Each point is reached from the start by the listed moves, each made 0, 1 or 2 times, or once backwards (-1), plus a little noise. Say if it took an odd or an even number of moves. Then give how often each move was made.
In the rows, zero is written as 128.

Moves:
(1): [163 119 144 147 107]
(2): [153 170 126 111 133]
Start: [129 154 135 125 126]
Points:
[138 104 153 161 100] -> even (1, -1)
[249 220 163 127  96] -> even (2, 2)
[104 113 138 141 122] -> odd (0, -1)
[164 146 151 142 106] -> odd (1, 0)

Moves:
(1): [165 123 115 152]
(2): [121 150 102 129]
(3): [141 156 145 120]
(4): [118 142 145 156]
Start: [115 108 125 118]
Points:
[143 107 177 198] -> even (1, -1, 0, 2)
[ 95 144 155  88] -> even (-1, 0, 1, 0)
[201 200  83 153] -> even (2, 2, 2, 0)
[180  93 135 105] -> even (1, -1, 1, -1)
[ 79 148 217 142] -> odd (-1, -1, 1, 2)

Moves:
(1): [135 140 140 159  98 156 138 140 130 116 113 143]
(2): [139 144 120 150 141 143 120 126 134 110 141 120]
(3): [125 131 138 131 119 135 115 130 121 133 132 146]
(4): [131 114 149 146 127 127 127 128 126 132 120 133]
(5): [125 130 135 103 144 132 121 128 126 124 125 111]
(6): [114 119 120 120 141 145 127 126 109 137 126 125]
(7): [119 140 134 118 143 122 141 124 118 120 144 127]
(8): [131 126 131 128 123 118 121 147 121 115 134 129]
(9): [115 126 128 117 137 128 128 130 132 141 153  86]
Start: [139 133 112 142 115 101 129 129 139 136 166 124]
Points:
[129 154 135 154  99 152 155 154 154 131 178  36] -> even (2, 0, -1, 0, 1, 0, 0, 0, 2)
[139  95 152 205  93 193 135 154 119 137  96 126] -> odd (2, 0, -1, 2, 1, 2, -1, 0, 0)
[122 123 181 204  86 113 136 163 123 149 216 101] -> odd (1, 0, 1, 2, -1, 0, 1, 1, 2)
[150 173 132 249 112 213 144 137 101  75 139 180] -> odd (2, 2, 0, 1, 0, 2, 1, 0, -1)
[159 158 113 112 108 114 127 175 123  68 140 129] -> even (1, 0, -1, -1, 2, 0, 0, 2, -1)
[ 73 106 136  91 166 108 158 123  76 172 200  88] -> odd (0, -1, 0, 1, 0, 2, 2, 0, 1)

Moves:
(1): [122 110 132 112 141 140 129 125 141 120 136 124 125 127 131 151 114]
(2): [137 149 136 134 130 127 134 123 122 113 130 129 128 132 133 120 129]
(3): [117 123 121 137 131 113 123 122 132 131 127 125 119 129 122 131 131]
(4): [127 123 132 139 130 136 148 133 129 134 110 113 133 143 111 116 138]
(5): [131 141 140 142 130 138 120 110 129 133 110 125 147 139 105 122 114]
(6): [124 109 123 122 120 134 138 122 114 120 126 140 134 125 133 136 136]
(7): [137 113 130 123 133 127 140 121 145 125 133 136 134 133 132 132 131]
(8): [137 126 125 125 127 130 123 128 113 119 141 127 126 128 126 129 131]
(9): [130 123 117 131 135 121 133 120 115 118 121 114 136 139 125 138 111]
(10): [131 117 130 146 143 123 140 143 131 141 139 129 117 128 121 126 115]
(11): [129 134 135 130 114 140 146 118 121 135 139 140 140 136 123 134 121]
(12): [135 129 138 136 124 127 121 127 127 138 122 135 124 139 139 122 125]
(13): [122 123 130 129 110 132 134 130 119 121 124 144 130 137 138 116 119]
(14): [120 130 120 135 138 147 111 145 118 119 139 111 132 122 138 132 119]
Start: [118 130 112 136 127 112 124 113 125 120 129 135 112 126 127 125 147]
Points:
[ 71 123  96 220 119 177 139 101  57 146  50  82 190 173  56 113 122] -> odd (-1, -1, 1, 2, 2, 2, -1, -1, 1, 0, 1, 0, 0, 2)
[ 99 147 122 157 174 155 154 144 127 104 143  99 102 107 111 134 153] -> even (1, 2, 0, 1, 0, 1, -1, -1, -1, 1, 0, -1, -1, 1)
[117  97 115 134 138 173  92  85  89   7 170 170 146 123 156 134 120] -> even (1, 2, 1, -1, 2, 2, 2, 2, -1, 0, -1, -1, 2, 2)
